Each point is reached from the start by the listed moves, each made once or not at all, plus a little noise. Say if it took an odd or an even number of moves. Then give how often each move was made.

Moves:
(1): [25 -8  5  8 -1 -6]
(2): [-1 43 13  7 10  2]
(3): [-12 -10  46  -2 -12   1]
Start: [ -9  -4   9  -8  16 -13]
Points:
[-20 -15  55  -9   4 -13] -> odd (0, 0, 1)
[  2 -22  60  -1   3 -19] -> even (1, 0, 1)
[ 15  30  28   7  25 -17] -> even (1, 1, 0)
[ -9  41  21   0  26 -10] -> odd (0, 1, 0)

Moves:
(1): [ 36   6  -7   6  -2   4   1  -6   4 -10   6  -5  -8]
(2): [ -7  38  -2  -6  -2   1  -7  12  -3 -13   2  10  -2]
(3): [ 9  2 31 -3  2 -6 -4  5 -6 -3 -6 -3  0]
(4): [-5  1  6 22  3  2  1  2  3 -2  5  2  4]
(5): [-7  3 -7 -4 36  5 -2 -9  6 -2 -2 -3 -6]
(6): [ 2  0  3 -5 -2 23  4 -3  2 -3  2 -2  2]
(7): [ 4  5  1 -2  3 -7 30  6  8 -2 -2  2 -7]
(8): [ 2 -8 -4  2  5  6 -6 28  7  0  3  2  0]
(9): [ -7   3  -1  -1  -5  -4  -2  -4  24  -2   0 -10  -4]
(10): [ 2  5  1  1  1  2  0 -1  1 21  1 -6  1]
(11): [ 0 -1  2 -3  0 -7  2  1  1  1 21 -3  2]
Start: [ -5   5   9  -3  13  19   3  -4  -8   0 -14   6  -5]
Points:
[ -4  18  38 -17  48  31  27  -9  26 -11 -21 -11 -22] -> odd (0, 0, 1, 0, 1, 1, 1, 0, 1, 0, 0)
[-15  16   6 -13  48   6  30  -9  33  -6   4  -8 -19] -> even (0, 0, 0, 0, 1, 0, 1, 0, 1, 0, 1)
[ -2  57  42 -18  10  32  24  11  18  -2 -17  -2 -16] -> even (0, 1, 1, 0, 0, 1, 1, 0, 1, 1, 0)
[  0  49  29 -15  60  22  15  36   4   1 -17   8 -19] -> even (0, 1, 1, 0, 1, 0, 1, 1, 0, 1, 0)

Moves:
(1): [ 22  -1  -3  -1   0   5  -3  -8  -7  -8   4   1   2  -8 -18  -4 -13  -6
  -3   9  -4   8   4   1  -5  -1]
(2): [ 4 16 -2 -3 -9  7 -4  2  2 -5  3 -1 -2  3  2  5  8 -5  0  1  3 -6  0  6
  4  8]
(3): [-5  3 19 -4  0 -3  5 -3  1  2 -2 -2  2 -4  1  6  2  3 -5 10  3  4 -3 -1
 -7  4]
(4): [-10   0   1  16   5   5  -3 -10   6   3   0   6   1   7  -6  -5  -1  -3
   3  -1   4  -5  -7   0  -3  -3]
(5): [ 1  2  4 -6 15 -2  3  4  3  1  7 -3 -2  1  5 -2 -9 -8  3 -1 -6  2  1 -5
  4 -1]
(6): [  2   0   3  -6  -4  18   4   5  -3   3   9   3  -7  -1   4  -1   8  -1
   0   1   3  -3 -11   6  -4 -10]
(7): [-2  4 -1  0  0 -5 18 -3  0  5 -5  3  0 -3  4  1  0 -3  5  4 -8 12  2  4
 -4 -2]
(8): [ 4 -3  3  4 -6  4  2 14  6  0  1  4  1  2  3 -2 -2  0 -5  0  3  1 -4  0
 -2  5]
(9): [  6  -5  -3  -4   4   1  -1  -8  20   0 -11  -2   9  13   4   5   9  -2
  -3   2 -11  -1  -6  -4  -2  -4]
(10): [ 9  3 -5  0  1 -1 -1  1  6 18  1 -4  1  4 -3 -5 -2  8  4  2 -3  0 -3  6
  0 -1]
(11): [-10  -8   3  17 -10  -5   0  -1   5  -8  21  -1   0   2  -8   1   3   5
   4   8 -12   3   4  -2  -3  -1]
(12): [ -3   3 -10  -1   5   3 -10  -6   7   4   5  25   6  -4   9   2  -6   8
 -10   5  -1   8  -2   7   7  -2]
(13): [ 1  1  2 -2  4  1  4  1 -3 -1  4 -6 19 -1 -4 -5  5 -5 -3 -2 -3 -1 -3  3
  1  4]
(14): [  2  -5   8  -5   2  -1   5  10  -9   0   1  16   2  19 -11  -5  -7  10
   9  -1  -1  -4   1   3  -6   1]
(15): [  6  -1  -4   3  -4  -1   1  -7 -12   0   7  -1   9  11  21   2   0   5
   6   5  -3   3  -2  -1   2   6]
(16): [  3  -4  -5  -1   9   0   5  -5   3   2   1  -4   3   4  -3  16  -2   8
   1 -10   6  -5   2   9  -9  -1]
(17): [ 4 -5  2  5 10 -9  1 -1 -1  0 -1  5 -7 -3 -4  8 14 -3 -7 -1  9  0 -4  1
 10 -1]
(18): [ -2   9  -2   5   5   1   3   1  -5  -6 -10  -7  -2   6  -2  -3   2  12
  -5   7   2   5  -1  -1   1  -4]
(19): [ 1  3 -1  1  4  8  0  2  0 -1 -1 -1  2 -9 -4 -1  7  3 16 -3 -3  4 -5 -3
  0  0]
(20): [-4  0 -7 -1  1  0  1  4 -3  4  3 -4  3 -2  1  4 -2 -5  5 14  4 -6 -1 -4
 -5 -1]
(21): [-1  0 -2 -5  0 -1  2 -3 11  1  4 -2  3  2 -3 -5  4  0 -2  6 18  2  4 -2
 -3  0]
(22): [  2  -5   0   5   2   5 -13   6  -1   2  -1 -11  -3   7  -2   2   7  -8
   1  -1  -4  16   0   8  -5   4]
(23): [-3 -3  4  4  6  5  2  4 -1  6  0 -2 -3  2  3  1  6  0  4 -1 -2 -6 14 -3
 -4  0]
(24): [  0   1   1  -2   4  -6   0  -6   2 -14  -3   0   3 -11   6  -5   0   3
   9   1  -2  -8  -2  15  -2  -1]
Start: [ -1  -3   1  12   1 -15  -1   6   7  -3   3  15  -8  -1  11   6  -2  -1
  15  -5   3   3  -2  12 -10  -7]
Points:
[ 16  13   9  24  31  -1   9  -4   4 -29   4  26  11   6 -29 -11  23   6
  35  10  25 -10  -2  29 -16  -7] -> odd (1, 1, 0, 1, 0, 0, 0, 0, 0, 0, 0, 0, 1, 1, 0, 0, 1, 1, 1, 0, 1, 0, 1, 1)
[ -8  -3  22  21  51 -12  25  16  18   2   6  20   0  22  -9  18   2  17
  27  17  41  -2 -18   7 -27  -9] -> odd (0, 0, 1, 1, 1, 0, 0, 1, 0, 0, 0, 0, 0, 1, 0, 1, 1, 1, 1, 1, 1, 0, 0, 0)
[ 24 -22  -1   5  32  -2  12  13  18  11  15  49   2  45  41  33   8   5
  13  -4  -8  32 -26  38 -18 -10] -> odd (0, 0, 0, 0, 1, 1, 1, 1, 1, 0, 0, 1, 0, 1, 1, 1, 1, 0, 0, 0, 0, 1, 0, 0)
[-13 -12  14  39  35 -19  25   1  12   6  39  54  12  19  20  33  -4  22
  39  23  -3  16 -23  17 -29  -5] -> odd (0, 0, 1, 1, 1, 0, 1, 1, 0, 0, 1, 1, 0, 1, 1, 1, 1, 0, 1, 1, 0, 0, 0, 0)
[ 27   0 -26  -3  15  27 -18  -3  34   5  22  17   2  14   9  33  19 -10
   8  23  14   8   3  33 -38 -13] -> even (1, 1, 0, 0, 0, 1, 0, 0, 1, 0, 0, 1, 0, 0, 0, 1, 0, 0, 0, 1, 1, 1, 1, 0)
[ 26   7 -13  38  31   3 -14 -15   5 -23  -9  -1   3  13  13  15  36 -11
  40  29  -3   4 -13  27 -18  -6] -> even (1, 1, 0, 1, 0, 0, 0, 0, 1, 0, 0, 0, 0, 0, 1, 0, 1, 1, 1, 1, 0, 1, 1, 1)
[ 15  -4   5  44  40 -18  27  -5   2  14  31  47  10  22  -2  20 -18  34
  35  43  -9  33 -21  24 -30  -9] -> even (1, 0, 1, 1, 1, 0, 1, 1, 0, 1, 1, 1, 0, 1, 1, 1, 1, 1, 1, 1, 0, 0, 0, 0)
[  5   9 -13   2  35  -1   6  11  10   9  27  23  -1   1  21  39  24 -22
   8   7   6  18 -16  46 -11  -8] -> even (0, 1, 0, 0, 1, 1, 1, 0, 0, 0, 0, 1, 1, 0, 0, 1, 1, 0, 0, 1, 0, 1, 0, 0)
[ 18  -1  21  16  13  11  -2   3  57   2  43  52   9  29  -1  -8  -2   9
  21  37  -7  -6 -10  35 -34 -14] -> odd (1, 1, 1, 1, 1, 1, 0, 1, 1, 1, 1, 1, 0, 1, 0, 0, 0, 0, 0, 0, 1, 0, 1, 1)
[ 25  -7  -4   6   7  -1  22  12  19  11  20  -3  22  16  34   7  18   6
  29   0   9  18 -16  60 -35  -3] -> even (0, 0, 0, 0, 0, 1, 1, 1, 0, 1, 0, 0, 1, 0, 1, 1, 0, 0, 0, 0, 1, 1, 0, 1)
